Each wall is flat, endless, passes through zero and stands at right angles to its row. A trip goes straight from one point to another. List the walls that it crosses, first one first.
(in the rows, 128 means zero)

Walls:
(1): [109  69]
(2): [ 50 119]
(3): [ 79 156]
(4): [169 211]
(5): [160 138]
(6): [109 160]
(7): [116 166]
Trips:
[164 156] to [ 50 141] -> 3, 2, 5, 4, 1
[ 43 132] to [ 63 121] -> none

Walls:
(1): [ 93 128 153  79 107 116 181 234]
(2): [141 150 163  60  79 124  27 111]
(3): [239  99 141 150 153 174 120 162]
(4): [181 108  49 172 144 155 158 105]
(5): [124 177 211 112 173  92  93 146]
(6): [102 129 152 101  96 173 122 145]
(7): [163 113 147 122 103 157 165 125]
(8): [154 151 222 127 158 176  78 156]
Trips:
[105 123 132  56  69 168 137 107] to [109 183 166 158  84 157 120  97] -> 8, 1, 5
[138 136  60 127 120 119  89  96] to [103 121  85 149 125 118 127  76] -> 2
[153 107  40 167  75 152 114  91] to [128 122  33 132 142 137  82 105] -> 7, 2, 3
[105 177 192 153 119 147 168 203] to [109 217 156  75 114  82 142 125] -> 3, 2, 7

Walls:
(1): [ 85  24 108 175  83  97 129 118 132 156  83 176  84  80 183 128 107  87]
(2): [ 54 141 143 115 123  37 151 131 124 164 135 104 159  92 154 126  46 222]
(3): [ 40  35 140 121 121 142 136 172  52 113 112 161 135 170 138 141 168  76]
(4): [129  67 158 113 158 104 119  93 100 160  90 131 104 109 131 112 140 115]
(5): [112 108 176 116  98 101 104 138 162 135 117 117 132  72 137 110 140 158]
Trips:
[120  59 205 104  59 131 113  76 123 121 192 146 101 123  95 173 116  82] to [ 86  75 176 119  79 163 130 115  80 120 169 113 138 115 137 179  76  89] -> 2
[133 116  63 111 149 109 140  84 134 101 192 105 159 113 155 149  43 161] to [ 84 126 143 119 160 147 162 166  88 143 170  86 156 204 112 126  97 139] -> 3
[ 76 102  96 150 155 129 141  35  92 141 136 172 152 122  95 126 115 162] to [125 150 128 153 159  75  81   9 124  94  92  95 100 139  43 132 193 124] -> 3, 1, 2
[135 114  82 116 106 127  92  55 156 153  62 101 114  37  88 176  76 158] to [104 183 164 140 140 132  87  92 145 115  63 183 158  66 124 107  76 111] -> none

Walls:
(1): [115 144 158 102 115  90 106 147 177 138 148 132 109 147  93  95 138 150
 111 104 127 136 204 151 149 180 104 150 153 107 153 136  95 169  91  97
 139 156 107 139 101 127 113 134  97 162 157  74]
(2): [131 168 131 140 117 190 122 127 102 179  76 136  65 111  70  67 198 163
 165 129 138 134 154 137 121  74 124 117 142  92 103  97 193 113 183 200
 127  65 161  92  85 167 154 116 125  70 174  65]
(3): [115 141  76 110 147 118 148  29 100 124 147 102 162 101 141 195  91 138
 205 103 151  82 128  68 144  97 134 205 168 165 166 169  92 159 122  57
  94 132 137 191 107 159 125  92  97 124 143 155]
(4): [ 95 166  96 140 134 188 143 187 215 145 138 158 134 176 150 170  56 170
 122 125 134 139 126 201  71 137 133 118 168  90  96 173 151 128 142 181
 162 119 113 140 136  94 101 124 124 153 114 126]
(5): [106  52 168 195 139 138 110 121 132 131  86 127  99 172 113 174 112 186
 129 197 141 125 120 151 126 135 112 158 101 152 112 141 101  56 125 119
  77 133 105 125  88 115 107 153 122 139 131 147]
(6): [180 116 136  86  64 146 148 113  94 161 107 149 170  97 116 129  74 129
 137 148 117  81 129  90  70 116 103 171  88 128  63 167 182 116 152 139
 149 132 133 174 100  98 112 159 133 108   7 125]
Trips:
[117 106 138 110 135 151 121 120 108 131 110 131  84 141 127 118 155 136
 140 119 131 146  79 150 148 141 123 152 140 130 115 103  89 147 103 114
  93 169 158 160 168 163 155  98 159 136 137  92] to [145 148  55 144 164 160 110 134 149 101 198 131 107 111  77 106 135 127
 114  78 117 154  99 249 155 110 129 164 162 141 165 141 187 132 135 128
 135 188 119 102  98 174 118 167 133 117  71  88] -> 5, 3, 4
[179 111  72 173 152 130 112 102 101 108 161 154 132 152 119  28 129 134
  82 129 151 129 120 146 134 175 203  81 154 109 159 166 113 175 120 119
 142 140 150 124 186  88  37 132 171 147 135 157] to [ 93 124 170  99  94  86 112 118 174  82 114 172 134 108 161  98 110 145
 236 102  95 149 136 104 158 191  90 163 106  85 182  64 105 101 121 167
 163 132 145  90  92 122 108 101 191 116 132 145] -> 4
[129 163 111 112 133 146 147 145 153 113 103 140  66 116 135 163 136 192
 153 130 129 135 118 195 126 167  95 133 184 147  99 151 164 141 115 144
 177 175 128 185 109 206  60 179 131 163 102  79] to [200  98  77 139 162 130  76 169 144 185 138 123 139 152 121 122 170 145
 120 110 124 161 114 155 124 114 117 134 110  78  91 109 158 107  92 172
  79 141 165 161 112  86 124 108  96 125 152  91] -> 6
[142 140 105 109 161 114  40  94 150 121 108 164 122 116 168 130 155 153
 129  83  86 158 176 122 106 170 170 136 164 186 134 136 158 129 164 164
 128 143 194 120 133 122 141 107  74 208 173 153] to [107 108 160 139 100 105 140 101 116 122 131 178 147 153 137 167 104 134
  93 182 136 141 175 166 130 116 153 130 119 181 149 127 177 141 141 110
 109 126 106  73  94 120 108 138 192 123 121  79] -> 5, 3, 2, 6
[125 155 109  96  88 131 188 202 147 134  38 131 145 117 135 128 123 171
 131 176 151  77 136 103  96 197  60  90 127 101  93 137 127  78 140 127
 137 105 130  99 145 181 168 207 122 187 100 108] to [ 99  96  84 174 142 171  92  89 139 130 117 107 129 169  92 108 125 126
 107 132 184  75 109 155 116 122 153 188 145  65 151 140 175 146  86 173
  76 115 168 129 147 175 129 145 111  83 186 121] -> 1, 6, 3
